Rows are points. Each copy is the shape, with its points in the same order, turned, moved and blurred by noise. Say if it was mirrored as well.

Shape, 7 rows:
[[ 0.6 -5.7]
 [-1.7 -5.3]
 [-1.8  2.5]
 [-0.3  3.5]
 [-1.1 -3.3]
 [-1.8  2.7]
 [ 0.4  2.8]]
Copy 1, 7 rows:
[[-1.3  4.6]
 [-3.1  3.6]
 [-1.1 -3.5]
 [ 0.7 -4.3]
 [-2.3  1.9]
 [-0.1 -4.0]
 [ 1.6 -3.1]]
Copy 1 is: mirrored
Copy 2, 7 rows:
[[ 4.6  2.2]
 [ 3.6  3.8]
 [-3.2  1.0]
 [-4.7  0.4]
 [ 2.1  2.7]
 [-4.5  0.5]
 [-2.7 -1.9]]
Copy 2 is: mirrored
Copy 3, 7 rows:
[[ 4.0 -5.4]
 [ 1.0 -5.1]
 [ 0.4  2.6]
 [ 1.4  3.5]
 [ 1.0 -3.6]
 [ 0.3  2.6]
 [ 2.2  3.0]]
Copy 3 is: only turned

Shape, 9 rows:
[[-0.9  1.9  4.3  3.3]
 [-1.0 -2.6 -1.2 -5.4]
 [ 0.3 -1.5 -2.3  1.3]
 [ 1.0 -3.4  4.3  1.5]
 [-0.6 -5.1 -0.7  1.9]
 [ 3.0  3.0 -0.8  3.6]
 [-1.7  1.9 -3.7 -4.9]
 [-1.7  1.1  3.9 -6.1]
 [-0.6 -1.8  2.3 -0.5]]
Copy 1 (9 x 4):
[[ 0.1  2.9  5.2  4.4]
 [-0.8  0.1  1.1 -5.5]
 [ 0.3  0.5 -1.1  0.8]
 [ 3.2 -2.4  4.7  1.7]
 [ 0.3 -3.2  0.3  1.0]
 [ 3.1  4.7 -0.5  3.7]
 [-2.4  4.8 -0.6 -4.8]
 [-0.8  3.3  7.0 -4.8]
 [ 0.3  0.0  3.3 -0.2]]
Copy 1 is: only turned
Copy 2:
[[-3.1  2.7  2.5  2.7]
 [ 2.8 -2.2  2.0 -5.9]
 [ 2.9 -1.7  0.4  0.5]
 [-3.8 -2.3  1.3  0.5]
 [ 1.1 -5.3  1.4  1.3]
 [ 1.3  3.4 -2.6  2.8]
 [ 6.0  2.4  2.3 -4.7]
 [-1.2  2.4  4.7 -6.6]
 [-1.1 -0.7  2.3 -1.5]]
Copy 2 is: mirrored
Copy 3:
[[-2.1  1.6  3.4  3.5]
 [-1.1 -1.5  0.2 -6.2]
 [ 0.2 -1.2 -2.4 -0.3]
 [ 0.5 -2.8  4.1  1.6]
 [-0.3 -4.8 -1.0  0.3]
 [ 1.9  3.7 -1.5  2.8]
 [-3.0  3.2 -2.1 -6.1]
 [-3.8  1.7  5.2 -5.6]
 [-1.6 -1.5  2.9 -0.8]]
Copy 3 is: only turned

Shape:
[[-1.8  2.9  4.5  1.0  3.3  2.5 -2.9 -1.2]
 [-1.3  0.1  3.6 -1.3  3.1  3.5  3.6 -3.8]
 [ 3.9 -2.9 -0.3 -0.6 -1.9 -5.8 -2.1  2.4]
 [ 3.3  3.0  4.3  0.3 -2.3  3.3 -6.4 -0.1]
 [-2.1 -4.2  3.7 -1.0 -2.3 -4.4 -2.5  2.4]
 [-3.3  2.1 -3.3  1.6  0.5  4.0  2.1 -1.8]
 [ 1.2 -2.7  0.2  2.4  2.2  1.6 -1.2  2.0]
 [ 5.1  2.7  0.1 -0.8  1.9 -4.6  2.9  1.9]
 [-3.5  1.2 -1.0  2.5 -1.4 -0.8 -5.7 -0.2]
 [ 4.6  2.1 -2.8  2.7  0.8  3.0  3.8  4.7]
 [-2.2  1.2 -5.8  3.6 -0.7 -2.9  3.4 -3.1]
 [ 1.0  0.0 -3.3 -1.7  0.4  1.0 -6.5  0.3]
 [-1.3  1.2 -1.5 -0.8  1.2  0.8  2.9  2.5]
 [ 0.2 -4.9 -3.5 -3.3  4.5  3.7 -0.6  1.2]]
Copy 1, 14 rows:
[[-1.7  4.1  2.2  1.1  4.3  2.5 -1.3 -2.5]
 [-1.1 -0.4  3.3 -1.3  4.2  3.1  4.4 -4.7]
 [ 3.4 -3.3 -0.9  0.7 -0.1 -3.2 -0.8  5.0]
 [ 4.2  4.5  1.1 -0.8  0.0  3.9 -4.4 -0.7]
 [-1.9 -4.1  2.6 -1.0  0.4 -2.3 -3.5  3.3]
 [-3.8  0.3 -2.6  2.3  0.0  4.4  4.3 -3.5]
 [ 0.7 -1.8  0.6  3.7  2.9  3.5  0.5  1.8]
 [ 3.2  1.5 -0.3  0.2  2.2 -2.9  5.9  4.2]
 [-2.7  1.3 -2.6  3.3 -0.8  0.3 -4.4 -1.0]
 [ 2.0  1.3 -1.1  3.6  0.1  5.4  6.7  4.5]
 [-2.6 -1.6 -4.0  4.9 -2.1 -2.0  5.8 -2.5]
 [ 1.3  0.0 -5.8  0.6  2.2  2.4 -3.2  0.6]
 [-2.9 -0.4 -1.1  0.3  1.4  2.5  4.7  2.1]
 [-0.7 -5.3 -3.9  0.3  6.4  5.5  1.4  1.1]]
Copy 1 is: only turned
Copy 2 (14 x 8):
[[-1.4  1.8  4.2  3.1  1.8  1.3 -5.1 -1.1]
 [ 2.5 -2.4  0.4  3.9  1.2  2.4 -2.7 -1.9]
 [-1.5  0.2  4.5 -6.4 -0.6 -2.3  4.2  2.2]
 [-1.4  6.2  5.6 -1.9 -2.8  5.2 -1.6 -2.3]
 [-3.4 -3.0  6.7 -2.6 -3.2 -1.9  0.4  2.5]
 [-3.5  0.9 -5.1  3.1  0.1  1.4 -0.1 -1.6]
 [-3.4 -0.5  2.5  0.3  1.9  3.8  1.7  2.2]
 [ 3.6  3.8  2.1 -1.3  2.5 -3.4  3.5  1.3]
 [-7.4  3.5  2.3 -0.7 -2.0 -0.6 -1.7 -2.2]
 [ 1.1  4.6 -1.8  1.2  2.3  3.3  5.7  4.4]
 [-3.7  0.7 -4.9  1.0  1.9 -3.4  4.3 -2.6]
 [-3.2  3.4  0.9 -5.9  0.8  2.5 -2.1 -0.3]
 [-0.3  0.7 -1.9  1.2  0.6 -0.8  0.4  3.1]
 [-1.6 -2.6 -2.2 -3.1  3.5  4.6 -1.5  2.5]]
Copy 2 is: mirrored
Copy 3:
[[-1.4 -1.4  6.0  0.9  1.1  1.0 -1.2 -3.5]
 [-1.3  0.2  2.4 -2.7  3.3  3.4  3.5 -2.8]
 [ 0.5  1.0 -3.0 -1.1  2.0 -5.6 -3.9  4.6]
 [ 1.7  0.7  3.9  1.3 -2.6  2.0 -6.8  0.2]
 [-4.1 -1.5  0.6 -2.3  3.1 -3.2 -2.8  4.7]
 [-2.2 -0.8 -1.4  2.4 -2.1  2.0  5.0 -1.9]
 [ 0.9 -4.4 -0.4  2.1  2.1  0.0 -1.0  1.5]
 [ 4.6  3.0  0.6 -1.5  1.7 -5.8  2.0  1.1]
 [-5.2 -1.2  0.1  4.7 -2.3 -2.3 -3.3 -0.3]
 [ 6.6 -1.0 -0.9  2.7 -1.7 -0.5  5.1  3.0]
 [-3.5  2.7 -5.2  5.0  0.8 -3.3  6.0 -0.6]
 [-0.3 -3.1 -2.8  1.0 -2.3 -1.8 -4.4 -2.2]
 [-1.1 -1.3  0.4 -0.3 -1.4 -2.0  4.8  0.9]
 [ 1.0 -7.5 -3.4 -2.5  0.6  0.5  1.0 -1.4]]
Copy 3 is: mirrored
Copy 4 (14 x 8):
[[-4.8  2.6  6.9  0.5  4.8  2.3 -2.6  1.4]
 [-2.2  0.3  5.0 -0.5  4.4  3.5  2.8 -2.3]
 [ 3.2 -1.0  0.6  3.4 -1.3 -5.8 -2.7  2.8]
 [ 1.3  3.7  5.2  0.3 -0.4  2.6 -7.3  4.1]
 [-1.9 -3.7  4.7  1.4 -1.7 -5.8 -1.3  4.6]
 [-4.6  1.8  0.1  0.3 -0.3  3.7  2.0 -1.4]
 [-1.5 -2.4  2.2  4.5  2.3  1.8 -1.9  1.8]
 [ 4.0  3.5  0.1  1.9  4.2 -4.4  1.0  1.8]
 [-5.1  1.7  1.5  1.4 -2.0 -1.7 -4.8  1.6]
 [ 2.4  2.2 -3.3  6.0  3.0  3.7  2.1  4.4]
 [-3.6  2.8 -2.1  3.6 -1.2 -2.1  2.9 -3.4]
 [-1.9 -0.4 -1.7 -0.8 -0.8  0.4 -6.8  1.8]
 [-2.6  0.4  0.3  1.2  2.0  0.2  2.7  2.9]
 [-1.6 -5.5 -2.8 -0.2  3.2  2.4 -2.0 -0.1]]
Copy 4 is: only turned

Shape (12 x 9):
[[-1.3 -2.1 -8.0 -1.4 -0.6 -2.4 -1.8  3.4  0.6]
 [-0.9  1.4  1.9 -2.5 -2.7 -1.1 -0.4  3.5  2.3]
 [-2.8  1.6  0.7 -2.5  1.5  0.3  1.8  2.6  7.0]
 [-0.7  4.0 -0.6 -0.2 -1.1  2.3  0.1  1.0 -1.5]
 [ 0.0 -1.9 -1.6 -2.0 -1.2 -0.4  1.2 -7.3  1.3]
 [-3.2  3.8  1.9  0.2  2.8  0.8  3.1  3.2 -0.9]
 [ 1.1  0.1  2.7 -0.6 -1.9 -4.9 -6.2  1.4 -4.0]
 [ 1.1  3.0  2.2  3.0  1.1  0.8 -3.5  2.2 -2.0]
 [ 0.8 -7.1 -0.8  0.5 -0.9  1.7  3.1  1.1 -1.6]
 [-0.7  4.7 -6.3  0.4  0.0  0.4  2.4 -0.8  0.9]
 [-1.6  4.1  1.8 -3.3  0.3  0.3 -9.6 -3.0 -3.2]
 [-3.2  1.5 -1.1  5.4 -2.0  0.7  1.0  2.4 -2.5]]
Copy 1, 12 rows:
[[-3.9 -2.9 -7.7 -2.7 -1.7 -1.1 -1.0  1.0  0.6]
 [-0.6  0.7  1.4 -4.8 -1.5  0.0 -0.1  2.9  3.2]
 [-3.6 -1.0  1.3 -4.8 -0.5  0.4  5.0  0.4  6.0]
 [-1.3  4.3  0.0 -0.2 -1.8  1.8  0.7  0.1  0.8]
 [ 0.4 -3.5  0.9 -3.3 -3.6  0.3  1.2 -7.5 -1.9]
 [-4.0  4.6  1.7 -1.2  1.4 -0.4  4.2  1.5  0.3]
 [ 1.7  1.2  0.9 -2.8  2.3 -2.7 -7.7  0.6 -0.4]
 [ 0.4  3.2  0.7  1.5  3.5  1.3 -2.0  0.4  2.1]
 [-0.7 -5.4 -0.1 -1.8 -0.1  3.5  1.5  1.6 -5.2]
 [-1.9  2.4 -4.9  0.5 -4.1 -1.0  3.7 -2.8  1.3]
 [-1.5  5.2  0.7 -3.1  1.4  1.7 -8.2 -5.8  2.5]
 [-3.6  1.4  0.4  4.1 -1.4 -0.5  0.0  2.1 -1.1]]
Copy 1 is: only turned
Copy 2:
[[ 0.4 -1.4 -3.9  0.8  3.1 -4.9 -1.6  7.8  0.9]
 [-2.2  4.3  2.9  0.3  1.9 -1.0  0.9  3.4  1.7]
 [-4.5  2.2  1.6  0.8  6.7 -0.1  0.0  1.4  5.0]
 [-1.8  4.9 -2.6  2.1  2.9  0.0  1.0  1.4 -2.5]
 [-1.5  0.0 -4.0 -2.8 -1.1 -2.6 -0.5 -3.7  1.8]
 [-4.5  2.3  1.1  3.7  6.6 -0.4  2.5  0.6 -3.3]
 [ 2.1  3.0  4.4  0.9 -2.2 -3.8 -3.0  2.6 -4.7]
 [ 1.1  3.8  1.2  5.5  2.1  0.4 -2.1  0.4 -3.8]
 [-0.3 -5.0 -1.1  2.4 -1.3  0.5  4.2  2.0  0.6]
 [-1.4  3.7 -6.7  1.8  5.7 -3.8  0.5  0.8  0.0]
 [-0.3  5.8  0.3 -2.3 -0.3  0.7 -8.1  0.4 -6.2]
 [-3.7  2.3 -2.3  7.3  0.9 -2.5  1.4  2.6 -3.2]]
Copy 2 is: only turned
Copy 3:
[[-0.9 -1.9 -5.4 -0.8 -1.3 -2.5 -3.6  6.4  1.1]
 [-0.6  0.6  2.9 -2.9 -0.6  0.6 -3.6  2.2  3.6]
 [-1.8  4.5  0.5 -1.8  1.9  1.9 -0.1  2.8  6.3]
 [ 1.9 -0.4  0.7 -1.7  2.8  1.7 -4.2 -0.6 -0.3]
 [-3.8  2.0 -2.1 -0.5 -2.9  0.9  1.4 -2.0 -3.5]
 [ 1.8  0.8  2.4 -3.8  6.5  0.9 -1.0  1.7  1.3]
 [ 0.8  0.0  6.3 -1.0 -2.1 -3.2 -5.9  3.9 -4.2]
 [ 3.7  0.5  4.2  2.0  3.2  0.8 -4.2  2.2 -2.2]
 [-1.6 -5.3  0.2 -0.8 -0.6  3.3  3.2  4.8 -1.9]
 [ 1.7  0.4 -5.8 -0.8  2.5 -1.5 -2.2 -2.0  0.9]
 [-0.8  5.7  2.9 -0.8  0.0  0.9 -9.9  1.4 -6.4]
 [-0.1 -4.7  1.4  0.9  5.6 -1.3 -2.6  0.9 -0.3]]
Copy 3 is: mirrored

Shape:
[[ 4.6 -2.3 -1.5  1.6 -0.3 -1.3  2.0  3.2  4.0 -7.0  2.2 -1.4]
 [-0.4 -1.0  0.3 -0.7 -3.5 -1.8 -4.7  4.5  2.6  1.4  4.1  3.7]
 [-1.6 -3.9  3.9 -1.0  5.1 -2.7 -3.3  3.6  0.3 -2.1  0.2 -0.9]
 [-1.6  1.3 -1.7 -1.1  3.7 -4.1 -3.3  0.3 -0.7  0.8 -1.7 -3.7]
 [-1.9 -0.2 -3.4  4.8 -0.9  0.7  0.0 -0.8  0.0 -6.0  3.5  3.3]
 [ 5.1  2.5  2.7 -4.6 -1.9 -1.4 -2.8 -4.9  3.0 -2.4  5.1 -3.7]
 [-2.2  2.6 -2.7 -3.9  2.2  2.3 -0.2  0.1  3.1 -2.7  8.4  3.0]
 [-6.6  2.9  2.2 -2.0  5.2 -1.4 -1.6  0.5  2.0 -0.2  0.4  1.9]
 [-3.9 -1.2 -2.7  1.0  1.0  2.3  2.9 -2.9 -3.0 -4.3 -0.5  1.2]
 [ 1.6  0.8 -2.5  0.4  0.2 -0.2 -0.1 -3.6  5.8  4.0  1.7 -0.2]
 [ 4.1  1.9 -2.5  3.2 -1.9 -1.2  2.2 -4.0 -2.6 -0.4  0.7  4.7]
 [-2.7 -3.5 -0.2  2.0 -1.5 -5.0  1.4 -0.1  1.7 -2.7 -0.5  2.7]
 [-4.0  4.8 -4.2 -2.8 -0.1  1.1 -5.9 -2.4 -0.7 -1.8 -3.0 -0.5]
 [-1.6 -5.5 -3.6  3.9  1.8 -2.9 -3.0  1.1  0.8 -5.0 -1.0  0.6]
 [ 1.3 -2.9  8.5 -0.8 -3.7  1.2 -1.9 -0.8 -8.5 -2.9 -1.7 -1.5]
 [ 1.9  2.2 -2.8 -4.9  2.1 -0.8 -2.2 -0.6 -1.6 -2.7  0.2  3.0]
 [-1.7 -0.7 -4.7  1.6 -3.3  4.2  1.8 -1.4  0.4 -2.0  2.0  2.2]
 [ 2.5 -0.4 -1.2 -2.3 -2.1 -5.1 -3.0  2.8  2.0 -0.7  3.6 -1.3]]
Copy 1, 18 rows:
[[ 5.5 -3.4 -2.7  4.9  0.4  1.3  0.7  1.4  4.3 -3.4 -2.1  1.3]
 [-0.2  1.9  0.6  1.7  0.0 -0.3 -4.9  7.1  2.7  2.8  0.2  2.6]
 [ 5.4 -2.0  3.6 -1.9  2.9  1.9 -5.9  1.0  0.8  1.4 -0.8 -2.2]
 [ 1.9  1.0 -2.6 -3.9  1.7 -2.0 -4.0 -1.4 -0.7  1.7 -2.0 -4.2]
 [-0.6 -0.5 -2.6  4.6  0.6  4.4 -1.2 -0.9 -0.7 -1.8  2.9  3.6]
 [ 2.2  2.9  0.6 -2.8 -2.7 -4.3  0.8 -0.5  8.6 -4.4  1.2  1.2]
 [ 2.2  3.5 -4.0 -1.8  2.8  4.1  0.6  3.4  5.5  0.2  6.8  2.4]
 [ 1.0  3.8  0.2 -4.2  2.6  5.3 -4.0 -1.1  2.5  4.7  0.9 -1.6]
 [ 0.3 -1.5 -1.7 -0.9 -1.2  5.7  2.0 -2.6 -3.7 -0.3  2.2  0.9]
 [-4.2 -0.8 -2.7 -1.6  1.6 -2.1  2.6  1.4  5.6  1.7 -0.3 -0.8]
 [-1.5  1.7 -0.4  4.2 -0.2 -2.6  4.3 -2.3 -1.3  2.0  0.7  4.5]
 [ 0.4 -3.8 -0.8  1.6 -1.9  2.5 -3.2 -0.8  1.1  4.2 -1.4  3.1]
 [-2.2  6.2 -4.4 -5.9  0.4  2.1 -3.0 -0.6 -2.2 -1.9 -2.2  0.7]
 [ 1.1 -5.3 -2.3  1.4  2.5  2.1 -5.1 -0.6 -2.3 -0.8 -1.3  2.0]
 [ 3.5  1.8  9.7 -0.7 -6.2 -0.7 -1.4 -0.3 -4.4 -2.7 -1.1 -0.3]
 [ 3.9  3.9 -2.1 -3.5  2.3 -0.6  0.6  0.9 -0.5 -0.4 -0.2  3.3]
 [-2.8 -0.2 -3.0  1.3 -1.5  4.2  3.0  2.5 -1.6 -1.5  1.8  2.4]
 [ 3.3  0.4 -2.6  0.5 -1.1 -3.5 -4.0  3.9  4.2  0.5 -0.7  0.9]]
Copy 1 is: mirrored
Copy 2, 18 rows:
[[ 3.2 -1.3 -3.2  3.8 -0.8  1.8  3.1 -2.0  2.5 -7.4  1.0 -1.2]
 [-0.4  1.3  2.7 -1.0 -6.8  2.3 -3.1  1.0 -1.1 -3.8  3.9 -2.1]
 [-2.9 -3.7  4.4  1.1  2.8  0.1 -1.0  1.8 -0.7 -5.4  1.3 -3.2]
 [-2.6 -2.8  0.5  1.5  2.2 -4.2 -4.8 -1.1  0.8  0.0  1.4 -2.2]
 [-4.4  2.7 -4.1  2.5 -1.5  2.8  1.3 -3.4 -0.9 -5.1  2.2  3.1]
 [ 6.1 -3.8  2.8  3.8 -0.9 -1.3 -2.8 -6.8 -1.4 -2.4  7.9  2.0]
 [-0.5  3.0 -1.0 -2.5  1.9  5.3 -1.0 -3.3  0.7 -2.4  9.6  0.9]
 [-5.4  1.1  5.0 -1.5  3.5  0.7 -3.4 -1.0  2.7 -1.0  3.9  0.7]
 [-5.1 -1.3 -3.6  0.7  2.4  1.3  2.2 -2.0 -1.2 -0.4  1.2  5.1]
 [ 1.0 -0.8  1.0  0.1 -3.0  1.2 -1.2 -8.0  1.7  2.4  1.9 -1.7]
 [ 1.2  4.4 -1.8  2.6 -2.0 -0.6  1.5 -5.3 -4.1  1.0 -0.9  3.8]
 [-3.6  0.0  1.0 -0.8 -3.0 -2.5  3.0 -1.3  1.1 -4.4 -0.2  1.3]
 [-2.9 -1.7 -2.0 -0.6  0.6 -1.0 -9.1 -2.2  1.0  0.3  2.0  5.0]
 [-5.0 -2.2 -2.9  0.3 -0.8 -0.7  0.0 -2.0 -0.6 -7.2 -2.2 -1.2]
 [-0.5 -6.0  4.1  7.2 -0.9 -0.8  0.0  4.6 -8.0 -1.3  1.2  6.1]
 [ 2.7  0.9 -1.2 -1.9  3.0  0.0 -3.8 -1.2 -2.1 -1.7  2.2  2.6]
 [-2.4  0.2 -4.7  0.3 -3.4  4.4  0.9 -3.0 -0.2  0.3  2.3  4.0]
 [ 3.0 -0.5  0.2  1.0 -3.6 -2.4 -2.4 -0.8 -0.3 -4.1  4.7 -2.9]]
Copy 2 is: mirrored

Shape, 16 rows:
[[ 4.1 -2.3 -1.8  2.9 -2.7  0.5 -0.6 -3.1 -1.1  3.3  0.9 -3.8]
 [-2.9 -2.3  2.1  0.2 -2.9  1.2 -2.2 -4.0 -0.9  7.2  5.0 -2.7]
 [ 1.5 -3.0  0.1 -0.8  0.2 -4.8 -3.5  1.6  2.3  3.6  0.1  0.5]
 [-3.9  1.0  3.2 -0.6 -2.5  0.4 -3.6  0.8  3.2  1.0 -0.8 -6.6]
 [ 0.3 -5.0  2.5 -0.1 -4.7  0.4  0.2  0.5  3.0 -0.7 -0.4 -6.1]
 [ 0.2 -0.5 -1.1 -3.0 -2.0 -3.2 -1.7 -5.8  0.2  0.6 -0.8 -2.8]
 [-1.4 -2.6  0.7 -1.9 -0.4  0.0  2.7  3.5  1.9 -1.4  4.1  4.7]
 [ 1.9  0.4  4.1  0.4 -4.5 -3.3 -1.8  3.8  0.7  1.0  4.9 -0.6]
 [ 4.8  0.9  2.8 -0.1 -2.9 -0.1  2.2 -0.5 -1.3  1.2  1.0  4.7]
 [ 6.6  1.2 -3.9 -2.3  2.9  4.6 -0.1  2.0 -0.7 -1.2  1.0 -6.4]
 [-4.5  0.2 -1.9 -1.1  3.0  1.3  3.8  0.8 -3.8 -0.3 -1.4 -1.9]
 [-2.1 -3.4  2.3  1.2 -1.2  3.4 -3.4 -3.9  4.4 -2.7 -1.5 -3.6]
 [-2.5  0.3  1.5 -3.2  3.1  7.2 -3.5  1.8 -3.3  0.5 -1.7 -0.4]
 [ 0.3 -3.6  1.5  0.4  1.7 -1.6 -0.5 -3.8 -3.1 -1.2 -0.9 -2.0]
 [-6.5  5.5  0.7  0.0 -1.5 -3.1  0.9 -3.1  3.2  2.2  4.3  0.2]
 [-6.8 -3.8 -1.6  2.4 -5.7  0.4 -2.7 -3.6 -0.1  0.6  1.3 -5.7]]
Copy 1, 16 rows:
[[  0.1  -4.6  -0.7   4.0  -0.5  -0.6   0.1   1.3  -2.7   5.4   0.3  -0.9]
 [ -4.3  -3.0   0.2  -1.4  -1.2  -2.0  -1.0   1.2   1.8   8.5   3.5   3.2]
 [  0.7  -3.0  -0.6   0.9   3.1  -5.5  -1.4   1.8   2.5   0.3  -2.0   2.5]
 [ -7.0  -1.3   1.7  -0.2   0.9   0.5  -1.6   4.6   4.4   2.8  -3.1  -1.7]
 [ -3.8  -5.8   1.8   0.3  -2.4  -0.5   1.7   6.2   0.4   1.1  -2.7  -1.4]
 [ -2.1  -2.4   0.2  -1.2  -0.9  -3.5  -2.7  -1.4  -0.7   1.6   0.0  -4.5]
 [  1.1   0.1   0.0  -3.2   1.4  -0.7   4.2   3.5   1.5  -3.7   3.1   3.5]
 [  0.9   1.6   3.1   2.5  -1.1  -3.0  -0.2   6.7   2.7   1.3   0.6   2.9]
 [  4.3   3.0   1.0  -0.4  -0.7  -1.7   3.5   1.3  -2.9   1.9  -0.3   2.0]
 [  4.7  -4.1  -1.2   0.6   3.9   6.8  -2.2   4.8  -0.6   2.4  -0.8  -4.9]
 [ -3.8  -0.2  -1.3  -3.6   7.3   1.4   2.2   2.8  -2.5   0.9   3.0  -3.2]
 [ -5.6  -5.3   3.6  -1.2  -1.0   3.1   0.1  -0.4   0.9   0.5  -3.7   0.0]
 [ -2.5   0.3  -0.7  -5.7   5.8   5.7  -2.6   2.5  -1.5   2.6  -1.8   2.4]
 [ -1.7  -3.8   3.8  -1.7   3.2  -2.1  -0.6   0.2  -4.2   1.5   0.5  -1.3]
 [ -5.0   3.7   1.1  -0.5   0.8  -2.3   2.3  -1.6   6.6   2.3   4.6  -1.6]
 [-10.7  -4.9  -0.1   1.6  -2.1  -0.2  -1.4   1.9  -0.7   2.3   2.7  -0.6]]
Copy 1 is: only turned
Copy 2 (16 x 12):
[[ 2.2 -2.5 -3.3  6.1 -0.7  1.0 -2.0 -2.2 -0.2  4.1 -1.6 -0.2]
 [-1.2 -2.9 -4.9  1.2 -1.0 -0.4 -3.1 -1.3  3.6  9.4  2.7 -1.5]
 [ 3.0 -5.3 -1.3 -0.2 -0.6 -5.2 -0.7  1.2  1.4  1.9 -0.5  2.5]
 [ 1.4 -2.2 -3.7 -2.0 -1.3 -0.7 -3.6  0.7  6.7  0.6 -1.0 -4.6]
 [ 2.2 -6.6 -1.3  2.9 -1.4  2.0 -3.1  3.5  3.3  0.4 -1.2 -4.0]
 [ 1.9 -6.4 -3.7  0.7 -1.7 -0.3  1.5 -4.7  2.7  1.0  0.8 -0.6]
 [-2.0 -3.4  1.0 -2.1  1.3  0.7  1.9  6.4 -1.5  1.0  3.2  1.7]
 [ 1.3 -1.6 -0.2 -2.4 -3.9 -2.9 -3.6  3.3 -3.1  2.7  0.6 -2.2]
 [ 0.6 -1.6  3.6 -1.0 -3.0  2.2  1.1 -0.6 -3.0  3.7 -0.8  2.7]
 [ 6.0  0.8 -1.8  3.8  6.3  3.5 -2.7 -1.6  0.4 -2.3  0.9 -0.4]
 [-3.8 -1.4 -1.2  0.5  6.5  0.9  4.0 -0.6  2.3  0.4  0.0 -2.7]
 [-1.9 -4.8 -2.6  2.4 -2.3  2.6 -3.8 -0.7  7.9 -1.6  0.0  0.6]
 [-2.1 -1.0 -0.3 -3.7  7.4  3.1 -4.0 -1.4  4.2  0.8 -0.6  1.1]
 [-2.7 -6.5 -0.4  2.8  1.9 -0.6 -0.5 -4.2  1.3  0.2  0.3 -0.8]
 [-2.3  1.5 -4.4 -3.0 -5.0 -2.5  4.0  0.1  4.7  2.9  4.8 -2.6]
 [-4.4 -5.4 -9.6  2.4 -1.8  1.7 -1.9  0.2  4.7  2.3 -1.5 -4.6]]
Copy 2 is: only turned
